Each wall is flat, endless, passes through zero and stands at right angles to its row. A trip goes straight from one point to another. Which walls does it cross, in order?
In the rows, zero is written as 100.

Walls:
(1): 133	116	11
(2): 122	168	124
(3): 78	83	22
(4): 80	105	117
(5): 47	123	112
(6): 104	97	119
(7): 87	91	96
(8): 68	134	138
Trips:
79	56	150 to 43	98	57 -> 3, 6, 1
91	49	120 to 134	135	126 -> 7, 8, 2, 4
95	104	120 to 130	114	187 -> 5
43	68	97 to 167	55	34 -> 8, 1, 4, 5, 7

Walls:
(1): 61	113	77	88	129	147	83	77
(2): 142	139	58	127	100	82	109	109
(3): 174	94	72	131	71	124	106	168
(4): 22	106	83	5	68	90	95	97
(5): 163	109	92	177	128	52	144	41
Trips:
121	118	79	109	105	109	123	24 to 68	117	58	152	155	95	130	39 -> none
117	71	125	85	63	91	114	71 to 127	75	113	165	161	66	47	125 -> 4, 3, 2
111	46	44	42	95	140	77	54 to 46	102	99	43	144	166	42	121 -> none
165	107	86	126	69	146	127	90 to 59	109	42	107	50	31	122	114 -> 4, 3
135	85	62	160	128	131	129	126 to 126	136	83	127	139	96	70	82 -> 1
59	125	85	151	110	129	73	130 to 99	68	129	68	167	91	77	114 -> 2, 3, 4
121	148	16	82	100	130	31	84 to 47	127	116	82	91	91	131	52 -> 3, 2

Walls:
(1): 109	106	90	126	137	87	138	72	88	94	134	87	46	77
(2): 158	92	62	111	129	116	64	53	54	85	126	100	116	125
(3): 91	148	97	127	60	79	89	111	82	121	39	108	111	85
(4): 140	118	108	57	157	69	106	112	101	82	113	118	54	37
(5): 77	96	137	116	89	81	69	141	146	78	85	90	195	81
(6): 117	48	130	151	73	100	133	113	135	106	79	87	162	77
(7): 107	132	87	88	105	135	80	101	96	32	102	80	135	112
(8): 104	74	124	96	101	108	110	86	73	120	111	107	149	130
Trips:
97	93	104	111	95	56	145	149	132	85	78	134	115	92 to 100	85	113	127	126	117	106	124	80	79	84	79	87	77 -> 1, 7, 3
56	101	104	130	80	98	73	95	80	86	118	83	74	140 to 68	91	73	101	114	108	81	147	108	101	142	48	100	126 -> 3, 5, 2, 1
101	143	122	63	46	134	127	108	123	63	109	84	186	77 to 78	141	71	67	77	136	95	56	68	107	133	91	176	76 -> 2, 6
102	119	110	133	135	103	80	134	87	85	94	119	51	78 to 156	82	99	129	100	56	152	143	68	83	67	78	66	79 -> 6

Walls:
(1): 96	82	113	109	187	97	113	107	114	121	112	66	112	137	79	117	54	83	106	84	163	77	119	80	73	63	118	92	103	122	96	108
(2): 77	31	130	94	115	73	143	76	134	83	96	102	47	70	88	131	81	98	104	111	127	93	102	121	100	91	104	92	94	58	61	90
(3): 95	65	124	110	124	87	97	112	116	95	99	32	86	159	97	95	147	97	84	137	132	134	70	97	85	125	77	123	120	126	113	153
(4): 134	131	123	69	83	83	120	123	67	71	141	76	89	116	101	104	58	87	140	64	119	117	79	132	81	123	111	150	65	69	153	77
(5): 135	68	114	107	34	134	114	91	124	153	87	83	132	80	73	62	138	97	69	40	72	65	130	129	150	107	104	150	39	109	77	72
(6): 62	74	99	90	113	98	40	118	85	100	107	118	98	82	112	112	106	55	138	102	126	101	73	124	97	48	99	101	92	103	59	125
(7): 101	105	111	89	37	70	99	89	128	103	116	96	58	99	106	74	91	95	70	117	129	70	136	100	95	102	71	142	97	118	84	121
(8): 104	137	77	131	148	137	49	125	96	61	90	108	57	90	78	14	41	107	43	153	150	96	56	145	116	93	121	97	58	67	84	130
(9): 84	134	104	145	122	91	100	97	131	134	102	87	79	89	105	174	73	132	97	56	100	109	100	76	123	128	78	105	98	136	83	114
Trips:
56	98	70	73	115	113	119	104	66	111	102	115	64	125	100	113	94	66	116	99	78	142	63	66	107	144	87	82	121	155	46	90 to 86	134	110	76	132	87	93	131	85	123	91	108	130	91	139	127	101	159	89	88	50	117	114	127	85	55	109	140	73	70	80	108 -> 3, 4, 5
127	105	172	125	111	136	75	70	132	195	123	154	102	100	115	84	177	45	61	47	131	23	93	109	101	138	96	118	84	64	59	91 to 110	117	119	109	139	46	94	70	139	112	119	114	131	73	88	119	97	146	51	146	115	142	100	83	78	123	126	85	68	108	116	104 -> 6, 8, 3, 5, 7
68	85	87	45	65	120	26	132	113	123	117	115	98	157	81	118	53	94	45	144	94	97	150	120	126	125	107	128	113	87	117	107 to 111	84	152	82	55	92	130	102	160	120	111	109	119	141	110	121	102	103	129	101	105	101	105	124	46	76	155	95	113	90	105	101 -> 4, 1, 8, 2, 6
68	92	164	155	61	83	96	150	97	70	85	102	120	145	103	110	89	126	161	157	97	83	146	70	94	84	80	139	92	95	63	96 to 86	57	112	56	104	52	67	101	128	90	159	117	110	180	117	118	76	89	47	116	70	31	69	76	157	52	125	180	117	75	148	80 -> 9, 4, 5
92	73	89	123	89	108	76	83	108	128	103	111	64	108	103	96	133	77	64	81	121	117	79	141	121	112	78	134	81	150	66	119 to 99	130	53	93	81	126	75	84	88	126	76	105	74	102	123	154	86	106	170	95	103	155	74	183	41	111	58	121	86	112	75	143 -> 2, 4, 5, 7, 8

Walls:
(1): 94	80	110	83	117	99	87	71	130	86	80	86	81	112	111	120	106	106	115	123	106	113	108	61	92	69	106	81	74	113	106	68	121	81	50	87	121	88	103	136	42	136	73	114	75	76	98	68
(2): 104	100	89	133	101	57	24	171	120	128	114	88	117	121	106	103	71	71	137	107	72	75	114	124	35	113	102	92	133	77	117	151	87	134	105	87	100	85	68	86	95	111	102	131	116	87	101	101
(3): 98	88	108	77	98	133	126	107	73	109	120	69	14	122	69	105	103	132	73	138	139	151	133	122	118	101	65	83	120	117	121	114	88	100	44	131	95	122	145	120	114	99	53	130	123	119	82	63
(4): 84	84	116	78	34	97	118	81	106	117	64	80	70	135	85	107	115	130	94	82	101	79	106	94	92	55	49	84	81	121	82	71	95	107	122	105	107	135	104	101	98	65	100	111	133	106	116	106
(5): 93	93	100	106	80	98	112	95	110	53	99	80	95	86	128	81	139	150	116	124	54	87	88	79	110	62	103	106	102	130	65	91	71	133	95	113	54	107	93	73	140	123	51	145	93	119	133	121
(6): 144	115	134	60	119	126	98	104	80	88	97	66	131	89	87	108	104	138	104	149	97	107	164	102	138	44	70	101	8	79	107	34	97	104	71	84	90	93	120	123	66	140	111	123	123	86	113	117
Trips:
195	114	95	144	106	121	153	81	156	60	113	92	68	87	61	49	84	111	90	125	80	79	141	104	106	131	58	48	91	126	117	107	77	130	115	82	96	129	124	165	131	87	109	126	56	53	82	98 to 63	150	109	107	90	64	151	113	99	87	95	135	139	120	76	106	139	88	66	132	121	112	138	99	136	105	132	108	68	70	99	69	66	77	103	172	122	131	107	141	77	121	160	90	74	108	98	134 -> 1, 5, 4, 3
73	132	86	78	87	117	110	144	101	82	126	168	74	90	113	116	175	106	65	71	124	118	137	114	62	37	122	163	66	56	66	77	111	95	69	102	103	104	80	148	74	78	145	108	59	65	117	70 to 98	75	113	72	144	90	131	96	107	74	123	73	104	79	46	144	93	116	109	68	53	87	88	77	98	76	122	142	117	101	76	54	149	82	58	93	132	103	97	101	104	105	127	66	71	74	120	97 -> 4
135	87	117	100	73	114	86	108	102	92	99	141	80	157	98	96	139	70	91	104	121	93	94	63	51	72	102	159	65	98	114	64	97	68	59	67	85	93	115	86	131	107	137	114	138	164	114	90 to 90	100	95	62	74	104	103	107	142	118	70	78	81	122	63	82	115	69	153	97	96	119	114	76	103	111	72	42	108	162	128	82	126	101	68	55	84	113	58	89	119	118	102	118	122	95	76	90 -> 2
162	118	120	87	83	127	145	148	132	129	101	60	96	98	99	100	88	104	44	53	45	99	113	162	100	103	109	123	69	135	107	82	110	75	60	91	96	85	55	57	97	103	63	171	95	94	103	87 to 55	82	141	77	84	93	123	105	71	90	111	59	108	104	97	70	116	89	73	74	73	135	122	143	108	90	135	101	171	140	98	151	102	96	81	137	116	56	42	65	125	115	103	124	96	116	114	71 -> 6, 4
123	37	58	95	146	58	93	92	103	55	132	127	121	83	125	100	113	105	81	75	128	114	105	128	81	100	94	81	135	72	154	150	76	112	130	117	103	90	88	144	111	89	40	93	142	106	72	32 to 80	129	144	171	132	84	129	137	139	97	119	103	141	78	104	108	127	118	132	93	150	92	92	91	119	56	103	99	104	113	139	104	166	102	106	78	60	91	145	70	124	62	94	102	137	133	96	148 -> 5, 3, 6, 2
77	96	100	103	77	126	84	95	116	83	129	105	66	98	161	83	103	127	112	119	60	74	103	133	75	118	79	109	59	149	85	84	89	109	120	73	112	39	85	110	128	68	74	129	87	56	148	116 to 67	103	65	173	94	127	127	110	97	77	126	85	110	116	131	154	72	76	116	151	92	87	96	85	68	115	109	111	117	142	55	64	95	122	100	81	108	79	131	112	130	119	112	95	72	79	131	75 -> 6, 4
90	68	115	87	73	107	66	98	123	61	151	114	115	108	100	77	78	76	124	153	97	141	55	99	95	66	118	90	114	87	78	128	92	113	108	139	67	88	140	87	78	88	94	135	79	94	84	123 to 70	76	117	71	43	123	144	96	91	65	82	101	97	74	45	108	58	131	78	84	106	67	87	109	77	91	105	85	100	71	79	96	125	114	136	101	138	98	78	144	126	69	120	99	148	66	103	19 -> 4, 1, 2, 5
104	70	57	151	99	50	137	144	98	49	108	85	57	68	65	69	138	68	45	178	81	117	167	108	145	112	95	110	73	108	85	88	93	175	102	115	139	70	70	81	134	91	99	118	94	106	130	155 to 101	72	63	126	66	57	124	95	84	109	127	103	43	89	138	111	121	94	131	95	90	121	99	70	122	75	124	162	114	56	76	81	97	99	123	110	113	129	65	152	94	125	88	101	93	112	54	121 -> 2, 6, 1, 3, 4

Walls:
(1): 106	135	73	77	128	80	113	61	87	108	149	90	113	89	113	77	51	124	100	108	135	120	108	65	105	64	138	111	147	137	132	141	141	62	114	93	113	82	105	45	108	112	139	124	160	80	89	139
(2): 54	145	48	63	83	103	107	132	55	74	128	79	97	135	127	46	120	142	155	61	113	65	75	138	122	139	112	114	87	105	109	110	51	112	129	110	150	92	118	93	87	26	67	96	116	99	136	67
(3): 129	86	90	58	95	56	78	77	74	131	99	123	8	72	93	120	125	152	144	73	76	113	124	98	132	85	106	171	45	69	69	97	103	101	99	93	42	68	90	95	169	142	134	102	95	121	92	43
(4): 96	143	143	148	108	64	108	103	163	138	136	81	86	87	101	123	140	96	90	112	84	90	73	73	91	84	67	102	102	129	72	85	79	116	64	104	94	97	81	95	117	109	114	85	142	79	108	168
(5): 147	124	76	117	104	38	78	120	160	108	116	85	76	46	95	122	74	124	117	83	62	108	54	90	103	69	102	107	91	67	76	113	125	57	94	115	153	87	69	74	120	126	123	105	121	136	37	81
(6): 147	104	110	157	141	111	97	170	87	59	86	108	112	126	57	184	82	151	51	57	156	133	79	146	124	112	61	102	85	132	20	79	149	88	123	72	94	159	44	135	131	145	74	138	118	161	101	102
(7): 109	57	107	70	101	83	107	107	47	125	127	56	77	97	104	148	70	154	121	98	153	123	106	110	103	98	105	117	88	118	57	88	92	110	106	105	108	99	58	105	94	122	54	107	134	126	118	87
(8): 26	20	98	87	101	127	99	77	104	93	139	81	89	128	62	66	183	80	125	72	141	58	154	147	74	124	134	90	116	145	98	122	68	119	75	122	76	7	116	81	116	84	91	114	93	80	112	117
(9): 110	101	85	96	44	189	112	40	125	121	29	123	147	19	58	86	94	89	123	122	101	115	102	148	135	95	123	132	70	152	74	123	80	58	81	108	73	93	107	124	111	99	101	128	151	46	74	154
(10): 85	120	80	116	117	136	99	85	55	109	75	71	176	116	101	92	75	93	80	55	107	113	128	108	109	83	141	66	90	60	132	103	155	84	72	83	107	147	100	111	72	116	75	54	94	85	135	140
Trips:
108	89	76	111	135	92	110	154	101	80	84	116	136	121	121	75	142	63	76	62	108	158	143	85	128	114	121	91	69	50	79	116	39	101	91	153	102	94	130	105	98	105	134	127	108	107	90	131 to 75	135	128	32	81	138	83	131	172	120	108	93	46	79	97	112	63	94	75	118	116	104	136	169	66	110	60	73	146	86	102	78	123	116	28	140	118	111	77	75	95	131	99	115	81	122	95	125 -> 2, 4, 5, 10, 7
38	106	85	102	91	125	144	93	106	104	80	170	151	123	115	57	118	101	100	91	79	151	151	96	94	64	85	142	89	75	106	125	123	131	62	34	91	87	122	119	137	79	82	80	116	88	108	154 to 80	92	86	95	139	83	113	30	112	73	71	118	48	104	135	109	108	134	56	29	134	118	97	36	103	70	106	118	116	96	125	98	120	117	95	111	103	59	88	77	75	120	59	81	154	87	85	80 -> 3, 9, 7, 5
114	105	101	155	51	125	139	103	103	125	88	119	65	84	95	79	104	77	95	96	93	62	103	95	45	120	111	92	141	74	127	108	148	92	103	81	145	130	158	103	85	153	86	53	41	28	61	141 to 96	81	144	118	131	86	35	26	78	123	117	115	122	137	97	104	109	148	80	26	102	41	137	143	110	85	123	138	89	92	75	102	78	84	166	98	183	103	87	58	112	37	131	79	95	52	107	122 -> 8, 1, 2, 9, 4, 3, 7

Walls:
(1): 107	117	120	94	88	113	88	75	84	119	64	101	111	39	90	87	108	80	140	123	129	86	105	155	94	70	112	50	128	86	94	92	108	112	148	110	108	166	139	118	74	69	69	85	95	126	95	145
(2): 93	100	88	48	63	177	104	93	56	137	90	92	103	114	73	92	82	96	148	52	79	45	104	111	130	85	116	92	59	98	136	83	61	101	146	65	102	119	124	103	142	54	147	122	62	119	70	84
(3): 86	124	96	9	74	103	125	86	126	130	104	87	131	91	73	110	59	150	82	107	72	38	129	77	112	124	103	118	101	118	195	148	149	22	131	138	129	80	66	89	54	108	66	81	71	115	92	64
(4): 133	71	95	125	55	96	101	67	53	113	90	109	137	111	134	91	90	74	65	158	120	156	76	84	86	40	124	73	111	102	72	66	89	145	88	89	119	143	138	109	115	135	107	99	40	148	137	109
(5): 124	86	102	130	106	87	78	77	118	87	68	115	113	101	95	106	104	94	169	90	120	74	107	115	127	92	78	147	115	77	96	83	132	76	117	79	75	121	118	157	85	140	100	128	98	75	134	85
(6): 81	105	105	74	83	103	67	71	110	137	109	108	54	127	85	148	109	164	75	162	77	44	81	127	93	88	148	54	89	79	83	144	67	107	146	85	115	67	119	65	44	126	56	68	139	51	78	67
Trips:
100	133	54	31	88	46	118	82	127	102	92	116	105	124	92	75	66	87	126	145	107	95	76	116	73	112	147	128	132	133	121	127	86	128	89	114	77	57	62	86	80	97	116	103	161	93	144	118 to 81	81	104	93	76	119	146	83	74	106	124	92	81	67	80	100	107	38	82	81	132	81	42	53	119	61	189	112	101	113	121	138	111	88	88	86	67	87	115	82	87	76	78	74	91	107	105	103 -> 4, 2, 1
92	121	86	102	98	116	95	92	99	98	135	103	93	70	119	102	121	117	55	73	125	77	127	109	112	82	63	102	98	92	159	103	105	113	72	87	63	89	54	96	114	72	117	97	78	89	95	88 to 122	105	109	170	93	87	94	82	142	107	113	82	119	135	72	101	49	85	114	116	78	86	97	111	66	106	84	127	166	78	130	70	134	93	118	52	111	32	124	107	92	88	73	69	56	124	99	89 -> 5, 2, 4
93	104	64	115	121	93	101	46	111	95	64	115	113	95	117	88	114	89	70	87	110	114	88	49	120	108	103	152	66	96	109	112	97	140	45	128	56	113	91	109	105	113	118	83	158	164	138	102 to 118	98	122	118	86	120	69	102	114	44	125	132	119	138	101	73	100	159	110	92	113	105	60	125	73	98	60	88	109	148	53	114	151	75	61	105	42	111	90	84	113	95	95	71	89	75	111	35 -> 4
